Each point is reached from the start by the listed moves, each made 0, 1 or 2 times, or once backwards (-1), plus a little noise. Say if it took an odd or an even number of moves. Then give how often each move was made.

Moves:
(1): [ 0.16 -0.06  0.11]
(2): [0.05 0.38 0.00]
Start: [ 0.01 -0.07 -0.03]
Points:
[0.31 0.63 0.08] => odd (1, 2)
[-0.03  0.75 -0.16] => odd (-1, 2)
[ 0.13  0.68 -0.06] => even (0, 2)
[ 0.33 -0.18  0.19] => even (2, 0)

Moves:
(1): [ 0.25 -0.03  0.02  0.14  0.08 -0.01 -0.05]
(2): [ 0.04  0.30  0.06 -0.07 -0.07 -0.09 -0.14]
(3): [-0.07 -0.02  0.35 -0.05  0.05  0.03  0.02]
(4): [-0.20 -0.01  0.02  0.36 -0.01 -0.15  0.04]
(5): [-0.08  0.00 -0.11 -0.10  0.31 -0.15 -0.16]
(6): [-0.02  0.13 -0.03  0.06  0.14  0.29  0.00]
Start: [-0.19  0.06 -0.05  0.11  0.02  0.20 -0.03]
Points:
[-0.13  0.72 -0.01  0.95  0.46 -0.16 -0.49] => even (2, 2, 0, 2, 1, 1)
[ 0.23  0.85  0.49 -0.27  1.06  0.48 -0.72] => odd (2, 2, 2, -1, 2, 2)
[-0.19  0.65  0.42 -0.08 -0.07  0.05 -0.27] => odd (0, 2, 1, 0, 0, 0)

Moves:
(1): [ 0.30 -0.06  0.09  0.21 -0.04 -0.05  0.01 -0.03  0.03 -0.05  0.06]
(2): [-0.14  0.46  0.24  0.15  0.14 -0.13  0.03 -0.14 -0.11  0.00  0.03]
(3): [-0.06 -0.14  0.29  0.13  0.02  0.07  0.01  0.17 -0.07 -0.02 -0.10]
(4): [-0.20 -0.04 -0.12  0.23  0.08  0.02  0.04 -0.01  0.13  0.02 -0.15]
(5): [ 0.13 -0.03 -0.02  0.01  0.42  0.03 -0.01  0.05 -0.10 -0.14  0.09]
(6): [ 0.08  0.19  0.07 -0.02 -0.04  0.45  0.20  0.10  0.00  0.16  0.15]
(7): [-0.16 -0.21  0.00 -0.03  0.21  0.02  0.46 -0.07 -0.07  0.00  0.24]
(8): [-0.02  0.04 -0.16  0.09 -0.07 -0.14  0.10  0.33  0.00 -0.04  0.06]
(9): [ 0.03  0.04  0.13 -0.08  0.15 -0.14  0.11  0.05  0.36 -0.02 -0.13]
(10): [ 0.08 -0.02 -0.05 -0.06  0.12 -0.12 -0.05  0.06 -0.01  0.44 -0.06]
(11): [-0.14 -0.05  0.05  0.03  0.01 -0.02 -0.16 -0.09  0.24 -0.05  0.46]
Start: [ 0.22 -0.15  0.23  0.02 -0.10 -0.06 -0.08  0.00 -0.02  0.24 -0.13]
Points:
[ 0.08 -0.32  1.06 -0.34  0.11  0.73  0.61  0.15 -0.61  0.54 -0.36] => even (-1, 0, 2, -1, 0, 1, 1, -1, 0, 0, -1)
[ 0.86 -0.71 -0.08  0.96  0.66  0.78  1.20  1.23 -0.17  0.17  0.01] => even (2, -1, 1, 2, 2, 2, 1, 2, 0, 0, -1)
[ 0.67 -0.29  0.32  0.98  0.25 -0.07  0.13  0.90  0.23  0.50  0.52] => even (2, 0, 1, 1, 1, 1, 0, 2, 0, 1, 1)

Moves:
(1): [ 0.29  0.07 -0.06  0.07 -0.03 -0.09 -0.03 -0.20  0.02  0.10  0.02  0.12
 -0.18 -0.05 -0.03  0.05 -0.03  0.05 -0.05  0.11 -0.04 -0.02]
(2): [ 0.03  0.27  0.05 -0.19 -0.07 -0.09  0.02  0.07 -0.24  0.04 -0.11 -0.02
 -0.11 -0.13 -0.01  0.05  0.00 -0.12  0.04  0.05 -0.08 -0.04]
(3): [ 0.07  0.00  0.36  0.03  0.03  0.13 -0.05  0.06  0.04 -0.05  0.03  0.17
  0.01  0.15 -0.03 -0.08  0.07 -0.01  0.00 -0.03 -0.08  0.07]
(4): [-0.01  0.02 -0.02  0.13  0.00  0.08  0.02  0.13  0.00  0.09 -0.01 -0.03
 -0.10 -0.04 -0.03  0.00 -0.04  0.03  0.12  0.07  0.00 -0.09]
(5): [ 0.02  0.03 -0.03 -0.06  0.34  0.08  0.03 -0.15 -0.08  0.02 -0.01  0.00
 -0.01 -0.09  0.14  0.16  0.00  0.00  0.25 -0.08  0.10  0.05]
(6): [ 0.02 -0.05 -0.03 -0.14 -0.03  0.20 -0.11 -0.02 -0.05  0.00  0.00 -0.07
  0.03 -0.01 -0.10  0.02  0.20  0.13  0.07  0.11  0.01 -0.01]
(7): [ 0.07  0.01  0.01  0.09 -0.06  0.15  0.25 -0.02 -0.07  0.01  0.05 -0.05
  0.00 -0.01 -0.03 -0.03 -0.08 -0.07 -0.09  0.03  0.01  0.03]
(8): [ 0.05  0.02 -0.07 -0.12 -0.02  0.00  0.11  0.13 -0.01  0.02  0.03 -0.04
 -0.04  0.05  0.21  0.26  0.17 -0.01 -0.06 -0.02  0.05  0.16]
(9): [ 0.04  0.08  0.04 -0.07  0.15 -0.03 -0.02 -0.01  0.24  0.06  0.12 -0.10
  0.04 -0.15 -0.04 -0.08  0.04  0.03 -0.05 -0.03 -0.01  0.01]
(10): [ 0.02  0.01 -0.04 -0.03  0.01 -0.01  0.11  0.03  0.02  0.18 -0.18 -0.03
  0.08  0.02 -0.05 -0.04 -0.06  0.09 -0.10 -0.04  0.14 -0.03]
(11): [-0.01  0.01  0.04  0.07  0.10 -0.04 -0.07  0.01 -0.11  0.16  0.20 -0.11
  0.15  0.08 -0.08  0.12 -0.10 -0.01  0.09 -0.04  0.07  0.03]
(12): [-0.03  0.06 -0.08 -0.02 -0.03  0.05  0.16  0.05  0.01 -0.02  0.04  0.20
  0.11 -0.01 -0.16  0.10  0.01  0.03  0.11 -0.14 -0.14  0.01]
(13): [ 0.09  0.10  0.06  0.12  0.01  0.04  0.00  0.10 -0.02 -0.11 -0.17 -0.07
  0.26 -0.14  0.07  0.00 -0.02 -0.04  0.10 -0.01  0.03 -0.05]
(14): [-0.17  0.21 -0.13  0.04  0.02  0.02  0.07 -0.06  0.04 -0.11  0.01  0.01
  0.10  0.24  0.11  0.00  0.03  0.03  0.04  0.23  0.01 -0.08]
(15): [-0.04 -0.05  0.06 -0.05 -0.15 -0.02 -0.05 -0.05  0.09  0.08 -0.07  0.09
  0.07 -0.07  0.24 -0.11 -0.10  0.00  0.14  0.04  0.06  0.13]
(16): [-0.08 -0.04  0.16  0.07 -0.09  0.02  0.07 -0.20  0.09  0.03  0.00 -0.08
 -0.05 -0.01  0.01  0.20  0.02 -0.03  0.09  0.00  0.01 -0.06]
(17): [-0.05  0.03 -0.03  0.11  0.00 -0.03  0.08 -0.04 -0.08  0.08  0.05 -0.13
  0.09  0.00  0.02 -0.15  0.29  0.01  0.06 -0.05 -0.01 -0.06]
(18): [ 0.01  0.09  0.00 -0.02 -0.03 -0.18  0.04 -0.01 -0.06 -0.13  0.04 -0.07
 -0.09 -0.02 -0.10 -0.05 -0.07  0.30 -0.03  0.04  0.02 -0.03]
(19): [ 0.08 -0.07 -0.06 -0.09 -0.06 -0.08  0.05 -0.04  0.06  0.00 -0.05 -0.01
  0.03  0.10 -0.07 -0.04  0.00 -0.05  0.23 -0.04  0.04  0.02]
(20): [-0.04 -0.12  0.06  0.00  0.06 -0.10  0.08  0.00  0.12 -0.03 -0.02  0.19
  0.14 -0.18 -0.05  0.11  0.05  0.05  0.02  0.35  0.06  0.17]
Start: [-0.08  0.27  0.16 -0.22  0.14  0.24 -0.08  0.10 -0.05  0.04  0.32  0.12
 -0.03  0.20 -0.04 -0.13 -0.06 -0.09  0.16 -0.31 -0.15  0.10]
Points:
[ 0.20 -0.08  0.67 -0.13  0.14  0.38  0.86 -0.22 -0.34  0.40  1.07 -0.46
 -0.47  0.15 -0.26  0.62  0.82  0.38  1.23 -0.17  0.01  0.47] => even (0, 0, 1, 2, 1, 1, 2, 2, 0, -1, 1, 0, -1, -1, 0, 2, 2, 2, 2, 1)
[ 0.29  0.99  0.13 -0.42  0.10  0.40  1.19  0.35 -0.23  0.15  0.26 -0.12
  0.32 -0.68 -0.04  1.55 -0.27 -0.63  1.60 -0.07 -0.18  0.31] => odd (0, 2, -1, 2, 1, 0, 2, 2, 1, -1, 1, 2, 2, 0, 0, 2, -1, 0, 2, 1)
[-0.41  0.90  0.36 -0.76 -0.36  0.73 -0.07 -0.67 -0.64 -0.02  0.06  0.19
  0.38  0.83  0.39 -0.39  0.82 -0.57  1.87 -0.21 -0.45 -0.13] => even (0, 2, 1, -1, 1, 2, 0, -1, -1, -1, 0, 1, 0, 2, 2, 1, 2, -1, 2, -1)
[-0.46  1.05 -0.13 -0.42 -0.10  0.43 -0.02  0.87 -0.49  0.29  0.44 -0.49
  0.87 -0.39  0.73  0.23  0.77 -0.11  1.13 -0.88 -0.28  0.11] => odd (-1, 1, -1, 1, 0, 1, -1, 2, 1, -1, 1, 2, 2, 0, 2, 0, 2, 0, -1, -1)
[-0.49 -0.11  0.98  0.10 -0.08  0.62 -0.15  0.02  0.75  0.42  0.41 -0.21
  0.01  0.44  0.99 -0.11 -0.16 -0.52  0.47 -0.76  0.11  0.32] => even (-1, -1, 1, 1, 0, -1, 0, 1, 1, 0, 0, -1, 0, 0, 2, 2, 0, -1, 0, -1)
[-0.25 -0.23  0.29 -0.43 -0.24  0.39  0.23  0.33  0.19  0.17  0.78  0.06
  1.19 -0.59 -0.76  0.42  0.10  0.00  0.98  0.07 -0.16  0.57] => odd (-1, 0, -1, 0, -1, 2, 1, 0, 1, -1, 2, 2, 1, -1, 1, 1, 0, 0, 1, 2)
[-0.29  0.58  0.86 -0.88 -0.24 -0.30  0.52 -0.01  0.48 -0.35 -0.18  0.20
  0.04  0.13  0.66 -0.20 -0.50  0.17  0.09  0.30  0.27  0.67] => even (-1, 1, 1, -1, 0, -1, 1, 1, 1, 1, -1, -1, 0, 1, 2, 1, -1, 2, 1, 1)
[-0.34  1.56  0.46  0.45 -0.20  0.62  0.88 -0.03 -0.64  0.06  0.03 -0.59
  0.40  0.01  0.35  0.04  0.36 -0.44  0.50  0.33 -0.30 -0.53] => even (0, 2, 0, 1, 0, 0, 2, 0, 0, 0, 0, 0, 2, 2, 0, 2, 2, 0, -1, 0)
[ 0.29 -0.39  0.22 -0.21 -1.11  0.34  0.36 -0.55  0.27 -0.39  0.20  0.39
 -0.23  0.20 -0.19 -0.40  0.01  0.59  0.63  0.63 -0.07  0.43] => even (1, -1, 0, 0, -1, 2, 2, 0, -1, -1, -1, 0, 0, 0, 2, 1, 0, 2, 2, 1)

Moves:
(1): [ 0.06 -0.01 -0.15 -0.24  0.04 -0.08  0.04  0.04  0.01 -0.04  0.03  0.06
  0.05 -0.01  0.09  0.08 -0.23  0.02  0.04 -0.10  0.04 -0.05  0.04  0.05
  0.03 -0.15  0.03]
(2): [-0.07  0.12 -0.05 -0.01  0.16 -0.13  0.08  0.11 -0.12 -0.06 -0.09 -0.06
 -0.06 -0.11  0.17  0.10  0.22 -0.03 -0.06  0.09  0.03  0.05  0.26  0.04
  0.05 -0.01  0.00]
(3): [ 0.05  0.02  0.02 -0.04  0.13  0.02  0.10 -0.03 -0.02  0.10 -0.01 -0.02
 -0.11 -0.05 -0.04 -0.08  0.06  0.17  0.15 -0.10 -0.06  0.17  0.00  0.01
 -0.07  0.17  0.23]
(4): [ 0.04 -0.01  0.06  0.03  0.10  0.03  0.02 -0.08  0.06  0.04 -0.03 -0.09
 -0.06  0.12  0.05 -0.14 -0.07  0.13 -0.02 -0.08  0.06  0.02  0.00  0.02
  0.22 -0.09 -0.02]
(5): [-0.15 -0.15  0.11  0.03 -0.06 -0.12 -0.01  0.07 -0.10 -0.13  0.10 -0.06
  0.04  0.02 -0.03 -0.02  0.03  0.04  0.05 -0.06 -0.11 -0.02  0.07  0.05
 -0.02 -0.02  0.00]
(6): [ 0.01  0.05 -0.10 -0.02  0.00  0.13  0.06  0.01 -0.06 -0.04  0.07 -0.14
  0.11 -0.03  0.03  0.04 -0.15  0.01  0.06  0.05 -0.20  0.02 -0.05 -0.13
  0.04  0.13 -0.02]
(7): [-0.05  0.06  0.10  0.04 -0.01 -0.05  0.28 -0.07  0.08 -0.04 -0.06 -0.02
  0.05  0.20 -0.05 -0.10 -0.19 -0.07 -0.04  0.01 -0.11  0.06  0.20 -0.01
  0.02 -0.02  0.08]
(8): [ 0.08 -0.05  0.23  0.00  0.15  0.10  0.00  0.27  0.06 -0.07 -0.05  0.00
  0.00 -0.04  0.18 -0.03 -0.18  0.03  0.03 -0.01  0.09  0.01 -0.07  0.03
  0.09 -0.06 -0.10]
(9): [-0.11  0.06 -0.04 -0.11 -0.15  0.02 -0.16  0.02  0.10 -0.02  0.14  0.06
  0.09  0.11  0.03  0.03 -0.06 -0.04  0.16  0.15 -0.16  0.02 -0.02  0.19
 -0.01 -0.05  0.07]
(10): [-0.17  0.14 -0.14  0.13  0.06  0.20 -0.22  0.20  0.09  0.01 -0.16  0.19
 -0.08 -0.07  0.11 -0.05 -0.04  0.08  0.11 -0.23 -0.09 -0.06 -0.18  0.01
  0.15  0.02 -0.08]
(11): [-0.09 -0.06 -0.07  0.12 -0.07 -0.04  0.01  0.04 -0.09  0.11  0.00 -0.02
 -0.14  0.10  0.21  0.08  0.05 -0.02 -0.12 -0.08  0.08  0.11  0.04  0.15
  0.09  0.16 -0.06]
(12): [ 0.17  0.14 -0.01  0.08  0.04  0.18 -0.01  0.00 -0.10  0.01 -0.06  0.35
  0.00  0.03  0.07  0.01  0.12  0.09  0.15  0.05 -0.04  0.04 -0.09  0.07
  0.08  0.09 -0.08]
(13): [ 0.02 -0.02  0.13 -0.01  0.10  0.09  0.08  0.06 -0.05 -0.06  0.08  0.01
  0.21 -0.18  0.12  0.08 -0.06 -0.09  0.05  0.02  0.11 -0.11  0.08  0.16
 -0.15  0.02 -0.31]
(14): [ 0.05  0.02  0.05  0.06 -0.17 -0.10 -0.05  0.00 -0.07  0.03 -0.02  0.04
 -0.07  0.13  0.05 -0.04  0.00 -0.04  0.24 -0.06  0.01 -0.22  0.11 -0.05
  0.06  0.02 -0.03]
(15): [ 0.03 -0.10 -0.02 -0.02  0.05 -0.06 -0.10  0.01 -0.06 -0.15 -0.03 -0.06
 -0.11 -0.08  0.01 -0.02 -0.01 -0.21  0.02 -0.07  0.11 -0.01  0.02 -0.08
  0.08  0.10  0.03]
(16): [ 0.07  0.01  0.06 -0.02  0.24  0.11  0.16  0.06  0.01  0.12  0.00  0.03
 -0.16  0.12  0.10  0.09  0.13 -0.15  0.04  0.23 -0.08 -0.06 -0.04  0.16
  0.06  0.06  0.02]
(17): [ 0.20 -0.11 -0.08  0.03 -0.03 -0.23  0.11 -0.14  0.06  0.03 -0.13 -0.04
 -0.02 -0.05 -0.04  0.03  0.17 -0.14  0.02 -0.06  0.06  0.15  0.01 -0.10
 -0.02  0.04  0.09]
(18): [ 0.02  0.07  0.00  0.03  0.10 -0.14  0.05 -0.15  0.05  0.02  0.13  0.15
  0.09 -0.06  0.09  0.05 -0.08 -0.02 -0.02  0.10 -0.04 -0.09 -0.02 -0.14
 -0.12  0.10 -0.14]
(19): [ 0.08  0.08  0.02  0.01 -0.10 -0.07  0.02 -0.06 -0.04 -0.03  0.01 -0.13
 -0.07 -0.17 -0.06 -0.01  0.07  0.09 -0.18 -0.04  0.04  0.03  0.03  0.01
  0.00  0.00 -0.13]
(20): [-0.02  0.18 -0.01 -0.02  0.10 -0.16  0.03 -0.02 -0.09 -0.08 -0.01 -0.06
 -0.07  0.10  0.06 -0.10 -0.05 -0.05  0.08  0.11  0.02  0.01 -0.01 -0.04
  0.01 -0.07  0.00]
(21): [-0.11  0.01 -0.05 -0.01  0.01  0.15  0.05 -0.09  0.09 -0.11 -0.04 -0.01
 -0.15 -0.02 -0.03  0.08  0.07  0.03  0.03  0.13  0.10  0.06 -0.09 -0.05
 -0.08  0.05  0.04]
(22): [-0.03  0.15 -0.04 -0.05  0.04 -0.11  0.00  0.00  0.03 -0.02 -0.04  0.09
  0.05  0.09 -0.05  0.20  0.00  0.03  0.11  0.02 -0.06  0.09  0.01 -0.02
  0.02  0.04  0.04]
(23): [-0.04 -0.09 -0.09  0.06 -0.10 -0.12 -0.09  0.10  0.01  0.04  0.07 -0.02
 -0.09 -0.09 -0.12 -0.23  0.00 -0.06 -0.06 -0.12  0.13  0.16  0.04 -0.07
  0.02 -0.08 -0.10]
(24): [-0.01 -0.08 -0.18 -0.05  0.09 -0.08 -0.18  0.12 -0.17 -0.01 -0.17  0.06
 -0.06 -0.04 -0.05  0.05  0.04  0.02  0.22  0.14 -0.07  0.05  0.02  0.11
 -0.14  0.11  0.10]
Start: [-0.01 -0.04  0.16  0.01  0.08 -0.01 -0.18 -0.05 -0.09  0.13 -0.02  0.03
 -0.01  0.03 -0.02 -0.02  0.07  0.10  0.07  0.02  0.01  0.08 -0.06  0.05
  0.23 -0.10 -0.13]
Points:
[ 0.45 -0.10  0.81  0.20 -0.51 -0.29 -0.05 -0.47  0.63  0.30  0.17  0.55
  0.73 -0.24 -0.37  0.05  0.14  0.12  0.55 -0.27  0.06  0.12 -0.24 -0.20
 -0.41 -0.03 -0.26] => even (-1, -1, 1, -1, 0, -1, 0, 1, 1, 0, -1, 0, 1, 1, -1, -1, 2, 1, 0, -1, 0, 1, 0, -1)
[ 0.14 -0.20 -0.06  0.40  0.52 -0.84  0.08  0.15 -0.75 -0.47 -0.20  0.35
 -0.58 -0.61  0.92 -0.30  0.17 -0.23 -0.67 -0.78  0.91  0.42  0.48  0.42
  0.90 -0.13 -1.34] => even (2, 1, -1, 1, 2, -1, 1, 0, -1, 1, 2, 2, 1, -1, 2, 0, 1, 1, 2, 1, 0, -1, 1, 0)
[-0.19  0.55 -0.36  0.65  0.98  0.14  0.36  0.03 -0.40 -0.07 -0.94 -0.19
 -1.09  0.02  0.64 -0.08  0.96  0.42  0.67  0.19 -0.41  0.99  0.02  0.07
  0.96  0.84  0.00] => even (-1, 2, 1, 2, 1, 2, 1, 0, 0, 2, 1, 1, 0, 0, 0, 1, 2, 0, 1, 1, 2, 0, 0, 1)
[-0.89 -0.62  0.07  0.00 -0.65 -0.25  0.51  0.12 -0.10 -0.40  0.52 -0.51
  0.94  0.23  0.56  0.35 -0.95 -0.42  0.03  0.02 -0.35  0.10  0.63  0.43
 -0.28 -0.07 -0.62] => odd (1, 0, -1, -1, 2, 2, 2, 0, 1, 0, 2, -1, 2, 0, -1, -1, 1, 0, -1, 0, 1, -1, 0, 0)
[-0.11  0.20 -0.12  0.01  0.52 -0.37 -0.50 -0.12 -0.04 -0.37  0.00 -0.23
 -0.09 -0.94  1.15  0.28 -0.53  0.18 -0.79 -1.18  0.88 -0.60 -0.03 -0.30
  0.96 -0.27 -1.42] => even (2, 1, -1, 2, 0, 0, -1, 0, -1, 2, 1, -1, 1, 0, 2, -1, 0, 2, 2, 0, 0, 0, -1, -1)
[ 0.76  0.33  0.05  0.15  0.79  0.34 -0.59  1.02 -0.68 -0.41 -1.24  0.42
 -0.21 -0.73  0.90 -0.26  0.03  0.54  0.78 -0.80  0.06 -0.13  0.03 -0.04
  1.25 -0.16 -0.48] => odd (1, 2, 0, 1, 0, 1, 0, 2, -1, 2, -1, 2, 0, 1, 1, -1, 1, -1, 1, 0, -1, -1, -1, 1)
[ 0.12  0.77 -1.00 -0.52  0.45 -1.31  0.42 -0.44 -0.41  0.04 -0.20  0.00
  0.54 -0.39 -0.70  0.11 -0.66  0.86  0.06 -0.09 -0.98  0.91  0.65 -0.72
 -0.23  0.11  0.25] => odd (2, 1, 1, 0, 0, 2, 2, -1, -1, 0, -1, 0, -1, -1, -1, -1, 0, 2, 2, 0, -1, 2, 1, 2)
[-0.18 -0.13  0.14 -0.20 -0.31 -0.14 -0.02 -0.74  0.41 -0.21  0.42 -0.07
 -0.35  0.32  0.45 -0.33 -1.35 -0.19  0.00 -0.52  0.78 -0.61  0.06 -0.66
  0.48 -0.18 -0.41] => even (2, -1, 0, 1, -1, 0, 1, 0, 0, 0, 1, -1, 0, 2, 2, -1, -1, 2, 0, 0, 2, -1, 0, -1)
[ 0.58  0.52  0.80 -0.06  1.09  0.87 -0.05 -0.17  0.04 -0.14  0.24  0.33
 -0.18  0.10  0.82 -0.56 -0.76  0.09  2.00  1.14 -0.11 -0.29 -0.71  0.05
  0.14  0.71 -0.57] => odd (-1, -1, 2, 2, -1, 2, 0, 2, 2, 0, -1, 1, 2, 2, 1, 1, 0, 2, 0, 2, 2, -1, 0, 1)
[-0.51  0.98 -1.10  0.22  0.44 -0.09 -0.62 -0.19 -0.04 -0.52 -0.41  0.75
 -0.22 -0.09  0.02 -0.02 -0.63 -0.34  0.93  0.48 -0.28  0.48 -0.18 -0.37
  0.38  0.64 -0.81] => odd (0, 0, -1, 1, -1, 2, 2, -1, 1, 2, 0, 1, 1, 0, 2, 0, 0, 2, 1, 1, 2, 2, 2, 2)
